Each row of a before or after table is a point. One or more steps were done to the points. Then noise was added and the rows were shuffled. The steps act on how far a point lies along the listed directions, d1 being the first. Write out the steps. A step turns or swaps two directions, mirrors them in a line or flattens them onto one, adds a multiple of one to another, or multiplies one. Angles are multiples of 10 degrees, from the lower direction toward the higher: turns from -170 to 170, lines from 10 to 170 but not 90. Use the fewest steps. Two steps may share a direction if one is a turn and the other turns, adds or multiplies; they go together, in the order done. Otherwise the lowest direction goes first.

Directions:
(1): [0.36 0.47]
(2): [-0.47  0.36]
Before, 14 rows:
[[-0.69 -0.19]
 [-0.33  0.35]
 [ 0.10  0.12]
 [ 0.32  0.09]
 [-0.75 -0.47]
 [-0.15 -0.70]
 [ 0.20  0.63]
 [ 0.33  0.45]
 [ 0.52 -0.29]
 [-0.48 -0.18]
 [-0.24 -0.40]
 [-0.33  0.04]
 [-0.41  0.33]
 [ 0.04  0.78]]
After:
[[-0.34  0.30]
 [ 0.08  0.15]
 [ 0.51 -0.29]
 [-0.06  0.29]
 [-0.49  0.03]
 [-0.25  0.13]
 [ 0.04  0.04]
 [ 0.19 -0.01]
 [-0.07 -0.17]
 [-0.35  0.07]
 [-0.45 -0.12]
 [ 0.05 -0.40]
 [-0.43  0.31]
 [-0.19  0.47]]
Steps: multiply d1 by 0.4

Directions:
(1): [ 0.17 -0.72  0.18 -0.18 -0.64  0.16]
(2): [ 0.38 -0.15 -0.46 -0.75  0.33 -0.11]
(3): [ 0.48  0.18 -0.56  0.39 -0.21  0.53]
Before, 14 rows:
[[ 0.44 -0.09 -0.66  0.42 -0.50  0.67]
 [-0.15 -0.15  0.34 -0.09 -0.28  0.16]
 [ 0.29  0.03 -0.02 -0.30 -0.02  0.35]
 [ 0.17 -0.26 -0.15 -0.30 -0.09  0.27]
 [ 0.40 -0.14 -0.28  0.00 -0.24  0.19]
 [ 0.13 -0.05 -0.47  0.15 -0.44  0.35]
 [ 0.71  0.12 -0.44  0.34 -0.44  0.60]
 [ 0.34 -0.13 -0.08  0.10 -0.30  0.21]
 [-0.84 -0.78  1.33 -0.53 -0.01 -1.12]
 [ 0.39 -0.29 -0.18 -0.07 -0.22  0.16]
 [ 0.42 -0.08 -0.22 -0.05 -0.13  0.42]
 [ 0.09  0.08 -0.13  0.19 -0.65  0.35]
 [-0.26  1.38 -0.45  0.56  0.55  0.05]
 [ 0.65 -0.02 -0.39  0.25 -0.32  0.53]]
After, 14 rows:
[[ 0.12  0.29  0.02 -0.28  0.26  0.19]
 [-0.15  0.95 -0.01  0.17  0.62 -0.23]
 [-0.07  0.71 -0.09  0.06  0.66 -0.15]
 [ 0.12  0.37 -0.15 -0.09  0.50  0.05]
 [-0.99 -0.06  1.02 -0.54  0.00 -0.80]
 [ 0.21  0.33 -0.27  0.09  0.41 -0.04]
 [ 0.85 -1.08 -0.25  0.53 -1.40  0.77]
 [-0.26  0.66 -0.16  0.25  0.09  0.00]
 [ 0.13  0.40 -0.13  0.10  0.22 -0.01]
 [ 0.12  0.18 -0.33 -0.12  0.30  0.29]
 [ 0.10  0.15 -0.05  0.17 -0.19  0.42]
 [ 0.06  0.37 -0.27  0.02  0.34 -0.15]
 [-0.37  0.79 -0.30  0.27  0.71 -0.26]
 [-0.29  0.46 -0.33  0.07  0.22 -0.14]]
Steps: turn d1 and d3 by 110 degrees

Directions:
(1): [-0.36  0.14  0.67  0.55  0.47  0.02  0.21  0.63  0.15]
(2): [ 0.10 -0.51 -0.20  0.75  0.51  0.08 -0.37 -0.55  0.07]
(3): [-0.62  0.35 -0.42  0.00 -0.08 -0.21 -0.65  0.13  0.64]
(4): [-0.54  0.38  0.36  0.15 -0.18 -0.43  0.28 -0.81 -0.20]
(5): [-0.33  0.33 -0.59  0.45 -0.22  0.72  0.36  0.07 -0.33]
(6): [-0.60 -0.83 -0.28 -0.04 -0.16 -0.44  0.23  0.29 -0.30]
Before, 13 rows:
[[ 0.02 -0.26  0.37 -0.12  0.21 -0.31 -0.71  0.42  0.48]
 [-1.03  0.53  0.84  0.22 -0.30 -1.16  0.21 -1.45  0.32]
 [ 0.27  0.21 -0.31  0.03 -0.02  0.63 -0.06  0.05  0.15]
 [ 0.03 -0.20  0.53 -0.39  0.26 -0.54 -0.05  0.35  0.19]
 [ 0.06  0.52 -0.12 -0.27  0.47 -0.23 -0.94 -0.04  0.79]
 [-0.08 -0.37 -0.02 -0.47  0.02 -0.47 -0.74 -0.02  0.31]
 [ 0.28  0.08 -0.23 -0.84 -0.28 -0.39  0.18  0.34  0.03]
 [ 0.16 -0.31  0.35 -0.37  0.12 -0.32 -0.26  0.03  0.00]
 [ 0.03  0.42  0.38 -0.04 -0.01 -0.02  0.14  0.07  0.18]
 [ 0.30  0.17 -0.08 -0.49 -0.16 -0.01 -0.06  0.22  0.03]
 [ 0.03  0.56  0.02 -0.37  0.43 -0.26 -0.71  0.21  1.02]
 [ 0.44 -0.13  0.53 -0.07  0.07 -0.55 -0.25 -0.10  0.29]
 [-0.17 -0.15  0.14 -0.19 -0.06 -0.29  0.01  0.32  0.11]]
After, 13 rows:
[[-0.20 -0.10 -0.14 -0.23  0.52 -0.63 -0.93  0.02  0.64]
 [-0.13 -0.58  0.05 -0.19  0.05 -0.27 -0.11  0.12 -0.23]
 [ 0.48  0.03 -0.04  0.09  0.26  0.43 -0.33 -0.23  0.40]
 [-0.23 -0.13 -0.04 -0.33  0.49 -0.66 -0.72  0.25  0.90]
 [ 0.14 -0.15 -0.51 -0.59 -0.20 -0.28  0.21  0.31 -0.08]
 [ 0.28 -0.03 -0.15 -0.38 -0.01 -0.10 -0.12  0.13  0.04]
 [-0.01 -0.53  0.31 -0.10 -0.09 -0.77 -0.04  0.05  0.11]
 [-0.28 -0.12 -0.05 -0.01 -0.12 -0.14  0.07  0.28 -0.04]
 [-1.57  1.20  1.02 -1.10 -1.35 -1.30  1.08 -0.36  0.06]
 [-0.40 -0.55  0.16 -0.18  0.14 -0.46  0.14  0.45 -0.02]
 [-0.01  0.24  0.52 -0.22 -0.06 -0.26  0.20  0.19  0.16]
 [-0.47 -0.64 -0.39 -0.25 -0.05 -0.35 -0.56  0.01  0.10]
 [-0.36 -0.80 -0.03  0.21  0.29 -0.28 -0.67  0.37  0.34]]
Steps: add -1 times d4 to d2; turn d5 and d6 by -50 degrees

Directions:
(1): [ 0.12 -0.37  0.20  0.83  0.56 -0.14 -0.16  0.40 -0.54 -0.58 -0.25  0.09]
(2): [ 0.33  0.09 -0.32 -0.25 -0.23 -0.41  0.58  0.80 -0.21  0.19 -0.21  0.71]
(3): [ 0.22 -0.90  0.48 -0.10 -0.35 -0.03 -0.46 -0.30  0.01  0.34 -0.02  0.68]
(4): [ 0.32 -0.49 -0.23 -0.39  0.98 -0.28  0.22 -0.11 -0.07  0.50  0.32 -0.30]
Before:
[[ 0.11 -0.01  0.11  0.50 -0.23 -0.02 -0.09  0.32 -0.19 -0.26 -0.18  0.55]
 [-0.42  0.78 -0.06 -0.09 -1.12  0.22 -0.12 -0.45  0.48 -0.02  0.24 -0.22]
 [-0.13  0.28 -0.15 -0.34 -0.18  0.04  0.16 -0.01  0.41  0.15  0.24 -0.03]
 [ 0.03  0.09 -0.46  0.23  0.71 -0.01  0.54  0.40 -0.34 -0.34 -0.03 -0.08]
 [-0.23  0.05  0.24  0.52  0.39 -0.15 -0.20  0.12 -0.40 -0.55  0.15  0.07]
 [ 0.14 -0.47  0.33  0.54 -0.03  0.16 -0.52 -0.16 -0.32 -0.24 -0.07  0.06]
 [-0.44 -0.12  0.53  0.35 -0.06  0.47 -0.79 -0.65  0.34 -0.26  0.12 -0.53]
 [-0.27  1.12 -0.53  0.43  0.08  0.08  0.53  0.48 -0.32 -0.49 -0.05 -0.48]
 [-0.37 -0.07  0.41  0.66 -0.66  0.28 -0.54  0.03  0.00 -0.45 -0.30  0.26]
 [ 0.15 -0.57 -0.01 -0.05  0.33 -0.08 -0.20  0.21 -0.01  0.04 -0.24  0.52]
 [-0.02 -0.14  0.00  0.17  0.80 -0.12 -0.06 -0.07 -0.12 -0.10  0.13 -0.33]
 [ 0.01  0.03 -0.05 -0.57 -0.38  0.30 -0.21 -0.21  0.34  0.48  0.24  0.09]]
After, 12 rows:
[[ 0.14 -0.14  0.17  0.84  0.00 -0.06 -0.15  0.47 -0.42 -0.49 -0.29  0.60]
 [ 0.17 -0.69 -0.01  0.21  0.43 -0.12 -0.25  0.32 -0.17 -0.11 -0.26  0.54]
 [-0.25  1.11 -0.51  0.62  0.21  0.05  0.51  0.56 -0.40 -0.55 -0.07 -0.44]
 [-0.04  0.23 -0.20 -1.12 -0.70  0.36 -0.08 -0.48  0.67  0.83  0.39  0.00]
 [ 0.06 -0.04 -0.34  0.63  0.98 -0.02  0.46  0.56 -0.60 -0.57 -0.11 -0.09]
 [ 0.23 -0.67  0.48  0.96  0.26  0.12 -0.62  0.05 -0.61 -0.52 -0.20  0.07]
 [ 0.02 -0.28  0.08  0.45  1.00 -0.14 -0.11  0.04 -0.29 -0.29  0.06 -0.30]
 [-0.18  0.46 -0.23 -0.69 -0.41  0.10  0.24 -0.18  0.66  0.43  0.37 -0.07]
 [-0.16 -0.20  0.34  1.02  0.69 -0.29 -0.32  0.34 -0.74 -0.91  0.03  0.09]
 [-0.36 -0.20  0.47  0.91 -0.50  0.24 -0.59  0.19 -0.21 -0.67 -0.38  0.29]
 [-0.41 -0.07  0.50  0.37 -0.02  0.46 -0.79 -0.64  0.30 -0.24  0.15 -0.48]
 [-0.56  1.06 -0.21 -0.74 -1.52  0.33 -0.01 -0.73  0.88  0.39  0.44 -0.29]]
Steps: multiply d1 by 2

Directions:
(1): [-0.19  0.08  0.32 -0.47 -0.13 -0.15  0.11  0.00 -0.37  0.60 -0.35  0.73
  0.17 -0.32 -0.67  0.41  0.19 -0.80  0.01  0.72]
(2): [-0.36 -0.56 -0.10 -0.34 -0.03  0.62 -0.59 -0.08 -0.63  0.19  0.66  0.41
 -0.28  1.01  0.01 -0.12  0.04  0.15  0.03  0.18]
(3): [ 0.45 -0.43 -0.04 -0.44 -0.57 -0.14 -0.63  0.34  0.31  0.28 -0.35  0.17
  0.16 -0.18  0.80  0.54 -0.50  0.25  0.64  0.17]
(4): [-0.17 -0.13 -1.00  0.25  0.05 -0.55 -0.12 -0.61  0.26  0.04  0.23  0.59
 -0.07 -0.12  0.38  0.54  0.88 -0.02 -0.13 -0.15]
(5): [ 0.93  0.39  0.55  0.43 -0.52 -0.11 -0.25 -0.79  0.40 -0.09  0.44  0.12
 -0.32  0.32 -0.06 -0.22  0.11 -0.16  0.10  0.60]
Before, 13 rows:
[[ 0.59 -0.19  0.59  0.11 -0.19  0.08 -0.27  0.30  0.33 -0.10 -0.47 -0.29
   0.08 -0.12  0.10 -0.07 -0.31  0.24  0.36  0.19]
 [ 0.76  0.31  0.73  0.02 -0.38  0.10 -0.14  0.33  0.23  0.09 -0.41 -0.51
   0.05  0.10 -0.01 -0.10 -0.86  0.05  0.17  0.17]
 [ 0.48  0.01  0.67 -0.16 -0.47 -0.02 -0.51 -0.18  0.44 -0.13  0.38 -0.43
   0.06  0.28  0.39 -0.38 -0.59  0.24  0.36  0.16]
 [ 0.61  0.14  0.15  0.24 -0.13 -0.60  0.24 -0.13  0.53  0.02 -0.18 -0.01
   0.03  0.02  0.17 -0.12  0.00  0.09  0.29  0.37]
 [-1.27 -0.50 -1.41 -0.05  0.40  0.34  0.37 -0.22 -0.66 -0.08  0.71  0.26
   0.02  0.47 -0.20  0.28  0.73  0.04 -0.55 -0.37]
 [-0.42 -0.19 -0.09 -0.46  0.35 -0.02  0.25  0.69 -0.04  0.16 -0.72 -0.34
   0.18 -0.36  0.06  0.19 -0.58  0.07  0.14 -0.26]
 [ 0.54  0.17  0.19  0.29 -0.42 -0.33 -0.47 -0.19  0.65 -0.02  0.42 -0.35
  -0.11  0.30  0.64  0.07  0.13  0.81  0.47  0.02]
 [-0.43  0.00  0.30  0.03  0.34  0.44  0.31  0.46 -0.35 -0.09 -0.40 -0.62
   0.27 -0.10 -0.32 -0.17 -0.44  0.11 -0.34 -0.25]
 [ 0.83  0.30  0.50 -0.05 -0.56  0.00  0.07 -0.07  0.51 -0.16 -0.01  0.00
  -0.14 -0.12  0.13 -0.51 -0.33 -0.05  0.49  0.14]
 [ 0.08 -0.15  0.52 -0.15  0.00  0.91 -0.75  0.45 -0.47 -0.26  0.67 -0.17
  -0.47  0.84  0.16 -0.31 -0.49  0.45 -0.02  0.18]
 [ 0.38  0.11 -0.02 -0.12 -0.15 -0.03 -0.30  0.46  0.14 -0.19 -0.08 -0.43
   0.23 -0.74  0.35 -0.10 -0.13  0.30  0.36 -0.19]
 [-0.26  0.40  0.12  0.44  0.41  0.61  0.50  0.15 -0.13 -1.09  0.77 -1.21
  -0.28  0.78 -0.13 -1.30 -0.35  0.84 -0.59 -0.71]
 [ 0.01 -0.56 -0.34 -0.33 -0.46  0.69 -1.09 -0.36 -0.40  0.49  0.98  0.82
  -0.22  0.86  0.32  0.06  0.07  0.19  0.29  0.45]]
After (13 x 20):
[[-0.32 -0.39 -0.17 -0.49 -0.02 -0.23 -0.37  0.38  0.36 -0.07 -0.04 -0.43
   0.34 -0.19  0.76  0.07 -0.49  0.48  0.32 -0.54]
 [ 0.34  0.84  0.73  0.29  0.10  0.06  0.85  0.70  0.48 -0.84 -0.38 -1.47
   0.20 -0.42 -0.08 -0.93 -0.96  0.54 -0.17 -0.48]
 [ 0.35 -0.60  0.07  0.03 -0.15  0.11 -0.58  0.32  0.20 -0.02 -0.23 -0.06
   0.01  0.10  0.44  0.15 -0.15  0.46  0.35  0.02]
 [ 0.77  0.25  0.46  0.03 -0.42 -0.28 -0.22 -0.46  0.49  0.18 -0.14  0.15
  -0.24  0.05  0.08  0.18 -0.30 -0.24  0.37  0.64]
 [ 0.36 -0.35  0.02 -0.30 -0.28  0.30 -0.66  0.45  0.00  0.23 -0.20 -0.22
   0.02  0.44  0.61  0.22 -0.81  0.44  0.29 -0.18]
 [-0.08 -0.48 -0.32 -0.05  0.19 -0.09 -0.14  0.08  0.03 -0.08  0.20  0.04
  -0.12  0.64  0.45 -0.22  0.02  0.53  0.15 -0.07]
 [-0.83  0.00 -0.87 -0.40  0.32 -0.25  0.32  0.55 -0.10  0.44 -0.64  0.38
   0.62 -1.25 -0.04  0.64  0.24 -0.28 -0.08 -0.36]
 [-0.06  0.19  0.18 -0.30  0.21 -0.10  0.06  1.15  0.05 -0.11 -0.77 -0.41
   0.24 -1.04  0.21  0.52 -0.59  0.12  0.05 -0.25]
 [-0.31 -0.10 -0.52  0.14  0.16 -0.36 -0.13  0.25  0.40 -0.05  0.15 -0.45
   0.19 -0.02  0.66  0.27  0.34  1.01  0.28 -0.65]
 [ 0.56  0.03 -0.17  0.02 -0.35  0.00 -0.65 -0.06  0.19 -0.15  0.37 -0.16
   0.02 -0.28  0.48 -0.08  0.11  0.39  0.36  0.03]
 [-0.20  0.83 -0.08  0.45  0.08 -0.34  1.35 -0.51  0.04 -0.18 -0.11 -0.14
   0.25 -0.72 -1.15  0.01  0.56 -0.81 -0.65  0.28]
 [-0.01 -0.45 -0.35 -0.48 -0.17  0.38 -0.26  0.42  0.05 -0.14  0.15  0.08
  -0.12  0.27  0.61 -0.34 -0.31  0.44  0.48 -0.44]
 [ 0.59  0.19  0.84  0.19 -0.37  0.19 -0.09 -0.12  0.13  0.00 -0.28 -0.44
   0.13 -0.01 -0.22 -0.09 -0.57 -0.10  0.02  0.44]]
Steps: turn d2 and d5 by -140 degrees; turn d1 and d2 by 40 degrees; turn d3 and d4 by 40 degrees
